Rows are points. Each table stands for the endless flat space through its points: a line for two points, a plane for three, and so on. Write the one point that lies in both, or say that there is none.
(in the rows, 128 means zero)

First (2 x 3):
[[169  95  99]
 [119 145  84]]
Second (2 x 3):
[[158 121  96]
 [167 127  99]]
They share: [149 115  93]

First:
[[144 104  73 103]
 [147 111  82 108]]
Second, 2 rows:
[[141 104 124  88]
 [161 139  84 138]]
They share: [153 125 100 118]

First:
[[ 98  83 136 108 111 165]
 [ 99  76 130 103 112 170]]
Second:
[[ 78 105 151 117 135 160]
 [102  71 133 135  91 152]
 [ 74 107 169 123 151 176]]
They share: no point

First (3 x 9):
[[162 140 118 107 109 133 126  72 188]
 [162  80  58 167 121  67 156 102 122]
 [180 127 108 147 135  71 131 122 114]]
Second, 4 rows:
[[144 134 119 148 120 113 135 110 155]
 [168 104 116 130 153  86 144  86 149]
 [171 148  76 182  72 154 149 120 148]
 [146 112 127 110 150  61 121  92 149]]
They share: [168 119  98 137 121  94 136  97 145]

First:
[[103 112 114 107 103 110 105 151 113 114 138]
 [113 104 118 103  97 103 105 149 112 107 138]]
Second, 2 rows:
[[133  86 112  81  77 108 101 147 129 122 136]
 [108 111 137 126 112  78 111 147  84  67 141]]
They share: [123  96 122  99  91  96 105 147 111 100 138]

First (4 x 12):
[[ 95  93 180 134 132  63 132 122 111  61 165 103]
 [100  92 171 141 136  59 133 125 108  71 176 114]
 [145 134  54 102 103 117 176 174 139 146 114 217]
 [145 122  86 138 107  93 132 146 119 126 146 193]]
Second:
[[140 108 128 111 111  81 165 151 141  69 129 149]
 [108 124  96  79 139  89 137 139 109 105 105 181]
 [117 100 144 133  88  98 134 148 127 108 150 130]]
They share: no point

First:
[[150 111 104 146 152 104  72 164 126 113  80 131 170 137]
 [148 119 111 137 148 103  64 175 127 119  70 127 172 137]]
Second, 3 rows:
[[139 125  90 143 139 103 112 151  97  86  73 160 154 137]
 [149 103  99 163 169 108  78 138 115 101 108 130 172 143]
 [149  99 117 175 201 114  42 124 115 111 142  98 192 155]]
They share: [154  95  90 164 160 106  88 142 124 101 100 139 166 137]

First:
[[100 133  66 144 120 119 134 158 109  98  97 105 119 174 107 148  67 205]
 [ 87 132  53 156 110 112 135 171 127 105  97 105 128 185 109 164  50 218]
 [ 98 174  89 162  90 161 173 130 141 131 127 135 160 153  75 112  94 142]
 [156 178 117 138 166  93 103 126  75  91  85  57 118 181 151 120 108 174]]
Second (2 x 18):
[[133 150  91 132 111 129 146 127 112  98 111 127 116 155  91 111  87 165]
 [113 162  81 144 123 145 154 141 100  98 107 109 132 149 103 117  99 167]]
They share: no point

First (4 x 24):
[[ 98 112 139 100  79 130  69  95 119  99  79 180 170 139 123 100 163 124
  180 135  95  94  95 127]
 [ 97 105 103 142  72  97  86  89 130  59  57 210 162 171 121  78 163 139
  152 154  57 104 127 170]
 [ 75 127 111 146 102 123  92  93 164  75  69 190 170 155 101  50 171 117
  136 172  53 108 111 156]
 [ 88 102 141  99  76 130  67  88 125  93  65 193 175 141 116  89 176 130
  177 139  69  81 101 137]]
Second (2 x 24):
[[ 94 139 106 132 100 110  83  98 128  83  92 173 158 154 141  91 132 120
  160 152 110 136  98 125]
 [ 88 136 105 131 109 109  81  88 123  78  89 175 163 162 149  86 123 122
  167 161 100 142  90 124]]
They share: no point

First:
[[ 83 117 138 163 127 144  93 134 133 147 141 152  97 147 131 145 166 129
   96 174 136 175 121  96]
 [ 91  89 106 151 111 124 121 146 101 103 165 116  93 111 151 129 170 165
   92 138  96 139 121 132]]
Second:
[[ 88 115 117 107 131 107 138 123 105  61 186  92  48 113 143 190 172 161
   75 148  67 102 111 114]
 [112 111 121 147 115 115 118 155 133 101 170 128  80  97 147 158 192 137
   75 128 107 126 139 106]
 [ 79 101 116 148 126 129 113 127 107  96 163 107  85 126 154 141 155 173
   90 150  99 138 110 131]
 [115  85 111 176  89 131 111 183 120 160 147 170 120 104 131 109 202 116
   99 136 130 174 150 105]]
They share: [ 89  96 114 154 115 129 114 143 109 114 159 125  94 120 146 133 169 156
  93 147 106 148 121 123]

First (5 x 24):
[[148  96 151 167 118 141 149 137  88 185 113  72 138 125 150 118 110 116
  150 121 137 107 137 142]
 [119 175 166 126  86  63 178 175 195 153 190  80 129 131 128  81 176 128
  103  80 116 172 138 103]
 [119 126 185 163  91 106 167 134 133 132 167 110 124 135 132  79 143 138
  118 138  93 134 122 109]
 [137 148 178 153 125 115 159 140 134 173 154  54 110 157 140  99 140 138
  136  93 129 138 130 135]
 [ 97 104 186 125 101 143 211 148 142 137 178 110 146 125 216  47 120 102
  120 105  85 166 126 143]]
Second:
[[140 108 195 175  92 129 213 137  94 157 147 104 148  87 126  90 160 104
   94 111 143 123 115 120]
 [ 97  96 107 145  92 142 156 116 106 121 159  71 203 143 132 134 134 155
  123 104 138 127 173  79]
 [134  96  98 115 104  75  99 170 151 197 131  94 145 132 179 105  75 119
  175 137  92 116 159 129]
 [120 113 143 156  85 130 172 151 124 144 142  88 163 115 141 109 144 116
  121 111 127 140 148 112]]
They share: [132 108 149 151  92 113 165 155 124 165 139  96 150 109 148 100 130 110
 128 119 121 129 139 122]

First, 3 rows:
[[192 116 135 123 164 117  84 108  92 162 144 138 160 136 170 103 147 160
  151  87 103 151 140 112]
 [184 105 148 127 155 131 109 119 115 121 124 144 150 158 171 105 166 133
  130 123 122 158 109 104]
 [148 128 139  95 172 129 104 136  96 134 134 126 160 182 148 129 139 154
  143 115 115 177  92  88]]
Second:
[[151 140 140  65 179 115  94 113 125 115 105 141 141 205 176  76 119 141
  117  83  69 191 144 122]
 [167 118 128 159 175 143 104 149  47 141 153 103 167 131 124 196 181 167
  175 143 199 163  50  70]
 [175 123 130  46 165 117 117 119 160 138 105 164 148 214 170  56 108 148
   92  93  48 181 155 124]
 [155 131 125  74 186 140 112 127 119 122 128 134 164 183 181  91 119 130
  122  93  91 165 124  94]]
They share: no point

First:
[[195 161 135 133  92  94 126 120 151 136 137 117 112 135 131 144 134 159
  131 144 111 139 167 133]
 [166 136 127  92  68  77 126 130 129 131 108  64  81 101 154 165 102 184
  114 169  99 116 116 160]
 [149 135 167 117 116 108 162 134 113 138 163 131 146 145 147 132 136 131
  145 134 141 123 173 133]]
Second, 2 rows:
[[156 138 167  98  98 109 132 122 118 145 143 110 124 142 140 139 129 144
  135 143 123 120 146 138]
 [188 130 135 130  86  77 164 134 114 113 139  90 124 106 172 175 141 164
  159 131 107 104 170 122]]
They share: no point

First:
[[ 79 145  91 108 110 121 126 179 178 143 137 145 151 129 175  87  78 115
  111 187 140  79 157 143]
 [107 137 119 124 150 137 126 155 146 135 129 137 167 173 167  95 106 131
  103 151 108 111 161 139]]
Second:
[[131 136 136  92 219 177  78 189 169 125 131 141 192 178 180 117  98 111
  115 136  61  95 184  93]
 [ 99 128 120 124 147  97 114 165 165 137 119 137 144 154 176  65 126  99
  111 180  93 131 180 161]
 [123  94  96 124 165 117 119 163 136 160 116 100 140 144 159  80 109 124
  106 175  97 116 179 146]
 [122 101  85 131 144 160 148 155 108 174 122  97 145 137 140  96  82 158
  105 168 129  80 155 132]]
They share: no point

First (4 x 24):
[[193  97 119 175 142 143 110  79 185 168 136 221  45 158 175  84 137 127
  181 164  69 122 122 170]
 [198  66  97 165 140 141  84 119 114 152 149 161 104 113 149 103 114 172
  190 195 143 112 150 154]
 [158 109 148 155 161 147 147  84 167 135 105 196  72 148 182  96 128 127
  143 142  91 117 116 162]
 [203  69  97 179 132 141  86 107 129 164 150 175  85 122 145  92 115 167
  191 198 129 120 152 154]]
Second:
[[168 117 130 167 148 169 146  73 110 109  90 163  89 112 163  87 102 135
  143 151 134 115 150 129]
 [144  96 139 164 154 142 152 100 134 139 114 169  92 127 154  90 108 153
  125 166 140 127 123 144]
 [174 125 116 147 152 151 164  87 132 121 104 155  81  98 179 105  90 147
  137 149 156 135 130 141]]
They share: no point

First, 2 rows:
[[112 127  91  97  86 109 117 105  86 104 112 103 160 123 129 103 169 167
  148  95  92 139 147 108]
 [102 117  84 100  77 101 121  95  75 105 104  98 159 125 139 102 176 167
  158  95  88 149 145 111]]
Second (3 x 24):
[[140 124 127  65  73 137 120  98  78  99 105  95 137 101 143  97 131 174
  162 109 116 146 145  79]
 [130 182 109  83  99 117 110 134 136  81 105 111 165 107  87 113 179 188
  116 119 114 138 161 111]
 [138 158  66 105 137 133 111 136 112 101 140 122 172 119 108 124 163 167
  122  83  96 101 144 112]]
They share: no point

First (4 x 24):
[[143 114 149 154  75  70  88  86 124  90 161  46 182  63  95  76 181 139
  154 118 175 164 129 113]
 [156 192  75 123  98 134 134 189 114 127 101 136 113 158 128 107 135 102
  141 127  92  80 105 132]
 [148 159  99 139  85 120 118 161 104 135  91 111 107 138 135  96 136 109
  154 138  85 104  84 108]
 [144 200  75 111  94 134  94 161 106  91 125 112 141 122 116  95 135 122
  161 131 136 104 137 144]]
Second, 3 rows:
[[171 207 111 117  84 121 151 153  96  94 162 117 155 157  84  99 155 102
  157  81 162  79 128  93]
 [129 132  96 156  93  94  85 138 150 106 126  72 158  76 123  96 179 129
  124 141 135 145 134 171]
 [161 130 110 116 111  82  95 134 150 102 132 102 166  82 113  82 141 147
  138 145 129 147 138 163]]
They share: [153 165 105 132  92 104 116 144 126 100 143  97 158 113 104  95 162 120
 141 115 146 116 132 135]

First:
[[137  82 156 132 159 181 110 157 106 129 162  84 118 144 116 155 148 104
  139 112 148 167 138 131]
 [115 110 174 139 160 148 104 149  92 100 130  95 127 133 129 116 167 122
  126 128 149 149 133 111]
 [151  86 154 105 154 194 108 141 120 122 178  93  97 119 123 166 157  94
  132 136 127 177 163 143]]
Second:
[[133 102 150 107 149 171  93 151 110  94 161  95 117 113 117 145 169 118
  116 142 124 173 151 112]
 [163  82 164 121 130 192 126 151 122 118 168  67  93  81 139 148 173  86
  132 130 151 149 173 115]
 [179  70 162 123 117 205 137 157 130 126 177  51  85  63 143 155 175  74
  136 124 160 143 183 110]]
They share: [131 106 168 117 156 166 104 139 106 102 150  99 109 117 131 134 169 110
 124 142 133 161 153 125]

First, 3 rows:
[[109 119  87 128 138  68 169  81 139 139 129 152 133 179 110 158 165 135
  168 161 150 187 103 136]
 [118  99 108 150 118  98 118 107 146 179 116 140 170 116 100 159 141 120
  149 144 179 162 110 142]
 [123 135 101 140 154  72 159  85 133 147 107 136 147 161 114 172 157 125
  150 155 156 197  81 116]]
Second, 4 rows:
[[ 94  91 121 137 115  91 133  66 155 181 130 169 148 158  77 135 151 132
  152 123 200 167 129 131]
 [ 86 104  98 140 147  74 174  85 166 171 102 149 168 144 110 134 142 125
  145 139 162 149 125 138]
 [ 77  90 109 143 152  84 178  70 167 179  96 151 168 157  90 123 130 126
  135 122 180 147 131 128]
 [ 85  89 124 142 128  91 147  61 160 185 118 165 154 159  77 126 143 129
  144 118 198 161 135 125]]
They share: no point
